Every row gives one point. Each copy is the shape, with its points in the same order, turned, moved and blurred by noise. Say if it was mirrored as well.

Shape, 9 rows:
8  -9  -40
11  50  -75
34  36  0
56  -40  -14
-24  4  -30
-27  -45  8
-34  21  1
45  25  0
-6  -47  -51
Copy 1:
18  -29  -14
-1  -67  -67
-40  -1  -41
-16  -32  44
35  -15  -29
47  22  23
24  22  -45
-43  1  -11
51  -36  17
Copy 1 is: mirrored
Copy 2:
35  -15  26
57  -83  26
-18  -52  39
15  11  74
30  -23  -9
8  29  -8
1  -27  -24
-14  -42  56
61  18  18
Copy 2 is: mirrored

Shape (9 x 3):
44  35  73
-27  6  0
-23  -21  -4
-38  2  -65
82  -26  -20
-17  -11  -2
-14  46  -13
-16  -15  9
17  30  -42
Copy 1:
17  92  27
-20  -5  21
-12  -15  -7
-14  -67  42
91  4  8
-9  -12  5
-18  1  66
-10  -1  -7
19  -19  63
Copy 1 is: mirrored
Copy 2, 9 rows:
45  32  79
15  -43  -2
32  -33  -18
-24  -38  -57
47  69  -31
24  -28  -11
-23  -18  11
34  -33  -5
-26  9  -19
Copy 2 is: only turned
Copy 3:
51  -48  -56
-15  22  -2
1  28  16
-55  27  34
27  -70  64
-2  23  11
-43  -8  -24
22  20  6
-43  -22  17
Copy 3 is: only turned
Copy 4:
-9  3  91
-13  -26  -10
-37  -22  -19
-13  9  -77
-72  74  21
-35  -15  -16
25  3  -8
-42  -14  -3
3  40  -19
Copy 4 is: mirrored

Shape (7 x 4):
-19  -23  1  8
25  6  -15  58
37  17  54  -7
13  48  -28  -40
35  53  32  50
12  28  -49  7
23  -50  -57  -17
Copy 1:
-8  -5  -23  10
13  64  15  30
-49  -1  47  6
42  -30  53  7
-25  38  63  47
52  8  30  15
45  10  -23  -56
Copy 1 is: mirrored
Copy 2, 7 rows:
-31  -40  12  8
-77  19  -3  25
18  28  13  56
13  25  -34  -31
-36  49  -32  66
-38  20  -21  -27
-46  -3  45  -52
Copy 2 is: mirrored
Copy 3:
-5  4  26  -21
53  -40  40  -4
19  17  32  61
0  -21  -48  31
39  -44  51  57
24  -42  -23  -4
42  21  -30  -53
Copy 3 is: only turned

Shape (8 x 4):
-21  34  -55  40
-15  -16  10  -52
8  51  -4  4
6  82  -14  22
10  27  34  37
52  -14  19  -54
53  52  -17  -25
-45  -26  19  10
Copy 1 (8 x 4):
-43  -27  65  30
22  48  -12  26
-23  10  44  -25
-26  3  77  -37
-4  -26  9  -35
-13  63  -48  -17
-47  46  24  -38
39  -19  -6  40
Copy 1 is: mirrored
Copy 2:
50  -14  24  70
14  31  -17  -39
-3  23  -11  52
6  3  -21  83
-26  -24  -25  31
-37  47  9  -33
-25  64  11  44
26  -34  -12  -25
Copy 2 is: only turned
Copy 3, 8 rows:
28  53  15  55
-34  -11  -43  -13
46  11  -26  21
73  22  -26  42
56  20  -9  -29
-3  -64  -17  -24
46  -46  -18  36
-22  44  -19  -39
Copy 3 is: only turned
Copy 4, 8 rows:
-32  55  -3  17
-8  -61  -38  8
26  20  -9  -1
37  60  -9  13
25  20  1  -45
35  -75  14  19
46  -3  8  38
-38  -23  -32  -45
Copy 4 is: only turned

Shape (10 x 6):
11  -4  -41  55  -26  -43
-5  -28  25  -6  2  29
-5  8  -45  -2  -6  -11
-18  48  -52  7  -22  5
-3  -25  20  -24  28  0
38  -24  30  -44  24  -28
4  71  -34  58  18  -18
7  -73  -11  -29  48  10
38  42  -83  59  -39  20
-7  -40  19  -25  14  -5
Copy 1, 10 rows:
-18  0  5  50  -33  -57
-14  -24  30  -36  17  6
-3  3  -4  42  18  -8
-2  40  -33  29  22  -7
15  -40  42  -12  18  22
28  -80  17  0  0  25
52  46  -12  29  -18  -48
2  -63  70  12  59  9
-14  33  -50  38  26  -91
-8  -49  46  -8  10  25
Copy 1 is: mirrored
Copy 2, 10 rows:
67  -1  -25  45  26  3
-20  26  -15  -22  -20  -7
21  -26  -35  21  -8  -33
-1  -26  -36  58  5  -45
6  2  -3  -32  -38  -23
1  -35  15  -57  -32  20
22  -22  32  60  32  -51
30  20  -32  -81  -21  -37
23  -21  -37  63  95  -34
13  9  -19  -36  -35  -6
Copy 2 is: mirrored
Copy 3:
49  -20  -48  44  -5  -5
-13  -30  21  -25  -15  30
27  6  -19  -2  29  2
41  -12  -16  -20  44  -36
-8  18  21  -23  -20  35
-41  39  27  15  -20  28
34  3  -62  -20  -11  -63
-19  19  -4  -18  -2  89
15  -54  -83  8  54  -42
-7  3  34  -4  -17  45
Copy 3 is: mirrored
Copy 4 (10 x 6):
-54  34  -80  5  24  7
-7  8  27  30  38  20
-22  45  -32  11  -14  -1
3  67  -45  15  -13  -33
-6  -6  30  -1  11  24
-36  -43  31  20  -18  11
-21  38  -56  -23  31  -74
-50  12  60  2  -6  54
-58  82  -62  48  27  -65
-6  -11  22  12  3  35
Copy 4 is: mirrored

Shape (13 x 8):
-8  -47  -5  -18  5  11  26  1
-8  0  -28  -58  9  11  14  -27
-25  -5  5  -30  44  4  -3  -19
6  6  -3  50  10  -35  0  78
16  -34  23  -41  -6  -10  -4  -3
-18  81  11  58  -1  7  -14  -21
2  -26  -11  -41  26  -10  -17  -25
31  -38  9  -30  24  -8  19  0
-9  44  26  -1  -2  36  -9  10
-42  40  26  7  -29  -6  -16  5
12  -13  -5  -20  27  -3  -8  39
-37  46  23  56  18  14  -20  11
-22  47  28  -4  22  -13  24  4
Copy 1:
34  38  0  -1  4  37  -22  -15
1  -2  42  33  -3  35  -44  -27
5  22  31  10  16  -16  -48  -21
-32  28  -29  -52  32  -11  55  -36
10  15  -33  16  16  24  -52  -16
-44  11  7  23  -43  -79  40  -14
5  4  12  10  31  12  -59  2
23  24  -20  24  42  29  -23  -13
-47  42  -4  26  -30  -28  -10  -35
-32  9  -15  -11  -45  -37  -12  -41
-21  35  -11  -4  39  16  -14  -27
-30  42  7  -15  -22  -70  13  -18
-3  16  6  18  -6  -43  -6  -69
Copy 1 is: only turned
Copy 2 (13 x 8):
-8  -13  -24  44  -4  6  -11  -24
-18  24  -24  35  27  -7  -51  14
-50  1  -20  15  12  25  -33  6
-14  -56  28  12  -5  -7  71  39
1  22  -16  42  17  41  2  -6
-15  -18  40  -84  -7  -11  -15  32
-25  24  -42  34  4  30  -17  22
-5  3  -7  60  -6  39  -13  9
-3  -27  20  -35  38  19  -20  8
-23  4  14  -45  34  -4  15  -10
-13  -26  -7  42  22  24  9  27
-33  -49  17  -63  2  7  9  16
-49  -9  45  -10  14  10  -11  8
Copy 2 is: mirrored
Copy 3:
-24  -20  32  -7  -12  -1  -11  -17
-18  -1  14  -19  1  -5  -55  33
0  -5  17  -26  43  -5  -26  6
-3  0  -29  18  -3  -56  78  -12
2  24  46  11  -4  4  -12  -3
45  -2  -95  -2  29  17  12  19
-16  5  35  9  33  -4  -32  17
-14  -3  54  2  1  5  9  18
17  34  -43  -35  4  13  4  1
46  23  -48  -3  4  -15  -16  -19
-26  21  17  -10  12  -28  23  8
28  1  -72  -18  40  -1  29  -22
48  -5  -19  -36  13  -16  10  18
Copy 3 is: only turned
